Each row is a point. Each copy is the shape, with its points in the same order, stretched, turned, moved and blurred by noise. Is it also mirrored, or only turned?

Shape (7 x 3)
-3  -7  18
-15  -31  12
-54  33  45
-10  18  16
-27  12  -51
-9  23  -8
31  22  3
Copy 1 (7 x 3)
-5  -16  13
-18  -23  -5
-41  -23  58
-11  -4  30
-51  44  -7
-16  17  20
22  10  22
Copy 1 is: only turned
Copy 2 (7 x 3)
0  -7  28
-19  2  25
-12  -60  6
7  -21  11
-6  3  -53
12  -6  -10
28  -3  29
Copy 2 is: mirrored

Shape (11 x 6)
-21  -29  15  32  -27  -3
-12  17  -28  -5  -17  12
-33  -16  24  26  -33  13
-3  -12  25  -10  37  -1
7  13  -26  6  -30  1
19  15  -27  -4  -28  20
11  3  14  9  23  20
5  -12  9  13  3  21
19  19  14  15  21  17
8  8  13  20  22  5
23  15  32  -1  20  8
Copy 1 (11 x 6)
3  18  -5  -43  -34  4
14  32  -3  -6  19  3
23  23  -18  -36  -32  -8
-5  -39  -10  -7  19  -14
8  42  8  4  -2  7
23  38  -3  23  3  13
25  -21  2  10  6  2
21  -6  -7  -3  -10  12
28  -17  15  22  1  -5
14  -20  17  1  -1  -4
19  -22  1  28  -2  -20
Copy 1 is: only turned
Copy 2 (11 x 6)
29  3  32  8  -10  45
-18  25  7  5  -17  -20
8  -6  42  11  -21  42
-4  -43  -19  4  13  18
10  31  15  9  -14  -34
-6  30  25  0  -1  -60
-21  -12  5  19  15  -3
-6  -2  21  6  16  2
-25  -11  3  36  5  -13
-9  -10  -3  32  8  12
-18  -36  -1  26  3  -16
Copy 2 is: only turned
Copy 3 (11 x 6)
-4  1  -12  7  36  39
-22  -3  10  35  -9  -5
-25  7  -5  8  45  34
20  17  -9  -4  28  -28
-18  -18  4  22  -11  9
-27  -26  1  25  -11  -8
-7  4  -24  -1  15  -26
-8  0  -22  7  26  -7
-16  4  -22  -9  1  -25
-4  8  -22  -7  6  -13
-5  0  -12  -24  10  -27
Copy 3 is: only turned
